Each row is a point. To make a cloud, some directions were put in groups of two or more. Within a group, all points are equally far from the middle, so they leave a hole (a ring in 2 directions, a hollow ball in 3). The other directions are filled evenly. Then the cloud was stretched, turned, moved and blurred a little. How many holes are there, and how many directions does each take, smallest first?

Cloud (14 x 2):
[[ 0.15 -0.24]
 [-0.46  0.23]
 [ 0.13  0.52]
 [-0.50  0.06]
 [ 0.37  0.40]
 [-0.23  0.48]
 [ 0.04  0.53]
 [-0.04 -0.30]
 [-0.48  0.19]
 [-0.11  0.51]
 [ 0.12  0.54]
 [-0.15 -0.30]
 [ 0.44  0.11]
 [ 0.39 -0.03]]
Holes: 1 (2)

Cloud (22 x 3):
[[ 0.38  0.48  0.41]
 [-0.75  0.23 -0.24]
 [ 0.53  0.36  0.29]
 [-0.29  0.50  0.21]
 [-0.47 -0.14  0.32]
 [-0.12  0.39 -0.15]
 [ 0.30  0.43  0.19]
 [ 0.01  0.02  0.36]
 [-0.44 -0.05  0.43]
 [-0.24  0.41  0.18]
 [ 0.01  0.46 -0.32]
 [ 0.35  0.28  0.24]
 [ 0.42  0.38  0.23]
 [ 0.08  0.53 -0.13]
 [ 0.04  0.33  0.26]
 [-0.58  0.40  0.40]
 [-0.82  0.05 -0.33]
 [-0.02 -0.11  0.34]
 [-0.05  0.58 -0.04]
 [ 0.33  0.33  0.10]
 [-0.19  0.20  0.04]
 [-0.26  0.06 -0.04]]
Holes: 0

Cloud (28 x 4):
[[ 0.16 -0.11 -0.30  0.30]
 [ 0.38  0.01  0.20 -0.19]
 [-0.39  0.13  0.15  0.31]
 [-0.04 -0.15 -0.36 -0.23]
 [ 0.23  0.18  0.31  0.09]
 [-0.41  0.55 -0.21  0.23]
 [ 0.12 -0.15 -0.23  0.30]
 [ 0.29  0.12  0.28  0.13]
 [-0.52  0.55  0.01  0.30]
 [-0.63  0.53 -0.18  0.02]
 [ 0.43 -0.09 -0.16 -0.49]
 [-0.66  0.52 -0.11 -0.39]
 [-0.28  0.38  0.23  0.42]
 [ 0.15  0.11 -0.37 -0.60]
 [-0.27  0.47  0.22  0.39]
 [-0.50  0.40  0.18 -0.50]
 [ 0.02  0.63 -0.01 -0.35]
 [-0.69  0.51 -0.15 -0.23]
 [-0.54  0.10  0.14 -0.23]
 [ 0.11  0.23 -0.39  0.29]
 [ 0.59 -0.06 -0.06  0.21]
 [-0.76  0.45  0.04 -0.17]
 [ 0.20 -0.12 -0.26 -0.53]
 [ 0.21  0.16  0.28  0.25]
 [ 0.24 -0.15 -0.14 -0.52]
 [-0.11  0.58  0.22 -0.30]
 [-0.16  0.28  0.25  0.42]
 [-0.55  0.54  0.02  0.28]]
Holes: 2 (2, 2)

Cloud (53 x 6):
[[ 0.33  0.02  0.31 -0.36  0.28  0.20]
 [ 0.46  0.02  0.04 -0.23  0.01 -0.16]
 [ 0.19 -0.18 -0.26 -0.68 -0.34  0.44]
 [ 0.08 -0.35 -0.12  0.42 -0.22  0.15]
 [-0.21 -0.44  0.52 -0.11  0.40 -0.35]
 [ 0.08 -0.19 -0.31  0.16 -0.35  0.00]
 [-0.97 -0.06  0.55  0.00  0.13 -0.01]
 [-0.38  0.45 -0.19  0.64  0.46  0.31]
 [-0.11  0.12 -0.59 -0.07  0.38  0.07]
 [ 0.34 -0.24 -0.36 -0.14  0.00  0.06]
 [-0.11 -0.76 -0.18 -0.21 -0.36  0.08]
 [-0.10  0.71  0.63  0.18  0.35  0.23]
 [ 0.07  0.14  0.01  0.29  0.77  0.31]
 [ 0.51  0.01 -0.02 -0.28  0.45  0.28]
 [ 0.15 -0.03 -0.24 -0.36  0.51 -0.29]
 [-0.09 -0.40 -0.03  0.02  0.01  0.17]
 [ 0.12 -0.06 -0.55  0.10  0.46 -0.22]
 [ 0.13 -0.47  0.72 -0.18  0.06  0.03]
 [-0.32 -0.53  0.26  0.09 -0.24  0.28]
 [-0.13  0.24 -0.37 -0.03 -0.10  0.44]
 [ 0.13 -0.14 -0.45  0.23  0.31  0.16]
 [-0.02 -0.14 -0.66 -0.17 -0.21 -0.11]
 [ 0.00 -0.44  0.03 -0.47 -0.30 -0.07]
 [-0.15  0.08  0.75  0.56  0.08 -0.12]
 [-0.06 -0.40 -0.73 -0.53  0.41  0.20]
 [ 0.12 -0.18 -0.57  0.23  0.31  0.11]
 [-0.23  0.50  0.39 -0.42  0.09  0.15]
 [-0.30 -0.48 -0.02 -0.30 -0.63  0.38]
 [-0.15 -0.04  0.26 -0.21  0.57  0.19]
 [ 0.46  0.19 -0.44  0.22  0.60  0.35]
 [-0.29 -0.52 -0.45 -0.07  0.36  0.36]
 [-0.33  0.16 -0.21  0.31 -0.27  0.61]
 [-0.42 -0.09  0.13 -0.17 -0.12  0.25]
 [ 0.08 -0.10  0.79 -0.20  0.23  0.26]
 [-0.03 -0.02 -0.14 -0.43 -0.58  0.23]
 [ 0.06  0.08  0.15  0.08  0.49  0.35]
 [ 0.48 -0.08  0.18  0.68 -0.07  0.37]
 [-0.20 -0.20  0.02  0.66  0.68  0.17]
 [ 0.26  0.16 -0.35 -0.66 -0.07  0.49]
 [ 0.07  0.75  0.36 -0.28 -0.21  0.05]
 [ 0.09 -0.20 -0.21 -0.72 -0.20  0.17]
 [ 0.32 -0.05  0.12 -0.69  0.14  0.14]
 [-0.23 -0.20  0.66 -0.05  0.33  0.23]
 [ 0.08 -0.26  0.71  0.09 -0.25  0.29]
 [ 0.15  0.17  0.16 -0.43  0.03  0.56]
 [ 0.44  0.20 -0.28 -0.14  0.13 -0.01]
 [ 0.30 -0.06 -0.07 -0.47 -0.58  0.02]
 [ 0.09 -0.17 -0.69 -0.09  0.09  0.07]
 [-0.37  0.02 -0.19 -0.21  0.23 -0.23]
 [-0.16  0.08 -0.06 -0.08  0.41 -0.07]
 [ 0.29 -0.45 -0.03 -0.79 -0.73  0.21]
 [ 0.47 -0.02 -0.31 -0.64 -0.51  0.33]
 [ 0.24 -0.42 -0.17  0.46  0.15  0.29]]
Holes: 0

Cloud (56 x 6):
[[ 0.04  0.43  0.30 -0.35 -0.34  0.64]
 [ 0.23 -0.03 -0.42  0.16  0.42  0.12]
 [ 0.25  0.24  0.51 -0.29  0.24  0.69]
 [ 0.14  0.15  0.19 -0.43  0.56  0.41]
 [-0.03  0.17 -0.07  0.28  0.13  0.24]
 [-0.13  0.05  0.56 -0.19  0.15  0.13]
 [-0.41  0.10  0.26  0.38  0.10  0.37]
 [ 0.08 -0.32 -0.13 -0.02 -0.40  0.18]
 [ 0.01  0.31  0.19 -0.34 -0.20 -0.34]
 [-0.01 -0.44 -0.82  0.41 -0.80 -0.15]
 [ 0.33  0.70  0.09 -0.61  0.16  0.19]
 [ 0.08 -0.22  0.37 -0.62  0.17 -0.10]
 [ 0.59  0.09  0.03  0.03 -0.24 -0.24]
 [ 0.47  0.09  0.31  0.11 -0.30  0.32]
 [ 0.01  0.49  0.75 -0.63  0.45 -0.01]
 [ 0.59  0.38 -0.14  0.03  0.09 -0.35]
 [-0.10 -0.30 -0.24  0.37 -0.50 -0.14]
 [ 0.23  0.24 -0.47 -0.18 -0.05  0.40]
 [-0.35  0.62 -0.15 -0.35  0.16 -0.05]
 [ 0.13 -0.36  0.11 -0.60 -0.29  0.13]
 [ 0.35 -0.15 -0.88  0.16 -0.47 -0.39]
 [ 0.04  0.56 -0.30  0.44  0.21 -0.46]
 [ 0.41  0.46 -0.23 -0.48 -0.20  0.06]
 [ 0.16  0.54  0.04 -0.21 -0.08  0.19]
 [ 0.08  0.06 -0.31  0.01 -0.68 -0.22]
 [ 0.03  0.01 -0.29 -0.19 -0.07  0.64]
 [-0.15  0.47  0.25 -0.72 -0.26  0.34]
 [ 0.28 -0.32 -0.46 -0.09  0.03 -0.30]
 [ 0.40  0.51  0.05  0.04 -0.38 -0.17]
 [ 0.24 -0.25  0.06 -0.29  0.08 -0.49]
 [ 0.36 -0.33 -0.72  0.22  0.07 -0.35]
 [ 0.20 -0.55 -0.58 -0.22 -0.90 -0.34]
 [ 0.03  0.22  0.30  0.09 -0.27  0.16]
 [-0.29  0.00 -0.34 -0.24 -0.11  0.41]
 [-0.25  0.76  0.06  0.06 -0.01  0.11]
 [-0.29  0.46  0.56 -0.02  0.33  0.24]
 [-0.35  0.66  0.51 -0.47  0.12  0.17]
 [ 0.02  0.05 -0.48 -0.62  0.13  0.18]
 [-0.19  0.10 -0.10 -0.26 -0.15 -0.11]
 [-0.18 -0.40  0.27 -0.24  0.03  0.01]
 [-0.06  0.47  0.35 -0.12 -0.35  0.14]
 [-0.39 -0.24 -0.34  0.03 -0.14  0.31]
 [ 0.01  0.10  0.03  0.05  0.65  0.49]
 [-0.13  0.31  0.59 -0.53  0.21  0.46]
 [ 0.46  0.00 -0.47  0.18 -0.51  0.12]
 [-0.05  0.37 -0.28 -0.62  0.00  0.06]
 [ 0.37 -0.15 -0.30 -0.16 -0.03  0.17]
 [ 0.21  0.02 -0.14 -0.24 -0.53  0.01]
 [-0.01 -0.20 -0.76  0.16 -0.44 -0.15]
 [ 0.03 -0.03 -0.28  0.31 -0.19 -0.13]
 [ 0.45  0.20 -0.01  0.17 -0.40 -0.24]
 [ 0.30  0.54 -0.33  0.16 -0.03 -0.13]
 [-0.34 -0.24 -0.47  0.01 -0.92 -0.30]
 [-0.46  0.49 -0.35 -0.12  0.27  0.19]
 [-0.29  0.49  0.30  0.06  0.47  0.07]
 [-0.37  0.52 -0.34 -0.06 -0.05 -0.49]]
Holes: 0

Cloud (79 x 8):
[[-0.54  0.30 -0.26  0.36 -0.48 -0.18  0.29  0.25]
 [-0.12 -0.44  0.34  0.16 -0.41  0.33 -0.04  0.24]
 [-0.53  0.27  0.30  0.03 -0.95 -0.31  0.38 -0.05]
 [-0.07  0.06 -0.47  0.49  0.30  0.29  0.01 -0.01]
 [ 0.22 -0.02 -0.07 -0.21 -0.18  0.28  0.08 -0.40]
 [ 0.06 -0.14  0.23 -0.27 -0.06  0.38  0.91  0.29]
 [-0.38 -0.21  0.78 -0.02 -0.18  0.13  0.72  0.67]
 [ 0.15  0.27  0.24  0.46 -0.23 -0.32  0.28 -0.55]
 [-0.18 -0.10  0.53  0.13 -0.31 -0.31  0.55  0.71]
 [ 0.15 -0.12 -0.10  0.13  0.19  0.20 -0.08 -0.35]
 [-0.79 -0.12  0.06  0.06 -0.05  0.26  0.57  0.26]
 [-0.31  0.01 -0.02 -0.07  0.04 -0.07  0.59 -0.60]
 [ 0.47  0.23  0.23  0.52 -0.05 -0.46  0.32 -0.24]
 [ 0.08 -0.21  0.72 -0.03 -0.47 -0.17  0.52  0.76]
 [-0.08  0.71  0.10  0.35 -0.40 -0.52 -0.17 -0.37]
 [ 0.26  0.08  0.35  0.16 -0.27  0.30  0.04  0.55]
 [-0.06  0.10  0.15  0.30 -0.11  0.30  0.85  0.21]
 [-0.10  0.21  0.49 -0.07 -0.43 -0.38  0.46  0.60]
 [ 0.01  0.40 -0.05  0.53  0.41  0.20 -0.26  0.15]
 [-0.06  0.56  0.13  0.23 -0.70 -0.42 -0.48  0.04]
 [-0.25 -0.63  0.46 -0.30  0.09  0.41  0.70  0.50]
 [-0.21  0.48  0.31  0.23  0.12  0.03  0.34  0.83]
 [ 0.06 -0.03  0.14  0.46 -0.40  0.31  0.45  0.03]
 [ 0.39  0.01  0.64 -0.11 -0.49 -0.46 -0.14  0.21]
 [ 0.37  0.64 -0.15  0.27 -0.37 -0.07 -0.10 -0.05]
 [ 0.16  0.46  0.23  0.17 -0.58 -0.30  0.15 -0.59]
 [ 0.36  0.29  0.21 -0.11  0.44  0.14  0.40  0.40]
 [ 0.04  0.46  0.00  0.48  0.38  0.23  0.42 -0.09]
 [ 0.09  0.16  0.10  0.27  0.14  0.17 -0.16 -0.32]
 [-0.02 -0.38  0.02 -0.29  0.36  0.36  0.60 -0.06]
 [ 0.40  0.06 -0.10  0.05  0.08 -0.44  0.15 -0.14]
 [ 0.14 -0.10  0.86  0.19 -0.56  0.09  0.27  0.61]
 [ 0.20  0.13 -0.38  0.05  0.34  0.17 -0.18 -0.18]
 [-0.14  0.08  0.23  0.02  0.50  0.19  0.57  0.81]
 [ 0.07 -0.12  0.01  0.09 -0.37 -0.57  0.16  0.16]
 [ 0.17  0.20 -0.32 -0.08 -0.11 -0.15  0.23  0.24]
 [-0.43  0.67 -0.43  0.15 -0.14  0.08 -0.08 -0.13]
 [ 0.21 -0.44  0.14  0.12 -0.10 -0.13  0.03 -0.27]
 [-0.29  0.24  0.42 -0.11 -0.73  0.27  0.05  0.12]
 [ 0.21  0.23  0.30  0.63 -0.10 -0.45  0.50  0.49]
 [-0.41 -0.27  0.78 -0.06 -0.78 -0.41 -0.01  0.14]
 [-0.06  0.43  0.52 -0.27  0.00 -0.06  0.28  0.22]
 [-0.46 -0.01  0.28 -0.28  0.05  0.23 -0.04 -0.17]
 [-0.03  0.35  0.51  0.45 -0.56 -0.46 -0.25  0.57]
 [-0.20 -0.15  0.66  0.03  0.09 -0.18  0.82 -0.10]
 [ 0.02 -0.12  0.82  0.18 -0.04 -0.14  0.04  0.12]
 [ 0.33  0.13  0.59  0.01 -0.20 -0.61 -0.03  0.32]
 [ 0.25  0.23  0.06  0.61  0.11  0.23  0.41  0.28]
 [ 0.33  0.14  0.12  0.12 -0.36  0.35  0.35  0.16]
 [ 0.09 -0.07 -0.13  0.52  0.02 -0.47  0.29  0.29]
 [ 0.19 -0.07 -0.07  0.42  0.25 -0.43  0.35  0.04]
 [ 0.21 -0.24  0.27  0.17  0.05  0.17 -0.12 -0.22]
 [ 0.19 -0.13  0.12 -0.13  0.11  0.00 -0.25 -0.21]
 [-0.31  0.00  0.50  0.13 -0.34 -0.61  0.15  0.44]
 [ 0.21  0.08  0.66  0.00 -0.67 -0.12  0.74  0.41]
 [-0.20  0.18 -0.22 -0.02  0.40 -0.37  0.31 -0.16]
 [ 0.12 -0.35  0.03  0.01  0.15  0.48  0.64  0.15]
 [-0.45 -0.02  0.22  0.44 -0.45 -0.26  0.52 -0.14]
 [-0.11  0.17 -0.41  0.25 -0.48  0.03 -0.20  0.25]
 [-0.19  0.22 -0.40 -0.10 -0.43  0.08  0.14 -0.23]
 [-0.13 -0.08  0.32  0.20 -0.29 -0.48  0.65 -0.19]
 [-0.61  0.15  0.10 -0.18 -0.10  0.09  0.41  0.60]
 [-0.06  0.11  0.29 -0.44  0.02  0.05  0.74  0.26]
 [ 0.05  0.19 -0.11  0.59  0.11  0.24 -0.26  0.32]
 [-0.52  0.08 -0.09 -0.20 -0.79 -0.14  0.09 -0.05]
 [-0.37  0.63 -0.29  0.31  0.13 -0.35 -0.01 -0.48]
 [-0.45  0.21 -0.32  0.05  0.03  0.39 -0.11 -0.04]
 [ 0.33  0.27  0.09 -0.12 -0.11 -0.01  0.60  0.24]
 [-0.41 -0.12  0.01 -0.06 -0.81 -0.18 -0.08  0.22]
 [-0.27  0.20  0.28  0.60 -0.18 -0.26 -0.33  0.52]
 [-0.54  0.10  0.38 -0.17 -0.23 -0.14  0.08 -0.47]
 [-0.01  0.10  0.21 -0.40  0.30  0.02  0.68  0.13]
 [ 0.29  0.15  0.19 -0.12 -0.19  0.14  0.70  0.31]
 [-0.45 -0.10  0.24 -0.02 -0.77 -0.49 -0.16 -0.06]
 [-0.46 -0.20 -0.03 -0.04 -0.34  0.10  0.07  0.57]
 [-0.24  0.29  0.24  0.53 -0.45  0.16  0.30  0.18]
 [ 0.21  0.11  0.41  0.44  0.56 -0.04  0.50  0.50]
 [-0.44  0.25  0.11  0.10 -0.52 -0.63  0.27 -0.06]
 [ 0.24  0.00  0.19 -0.37  0.00  0.10  0.44  0.41]]
Holes: 2 (3, 4)
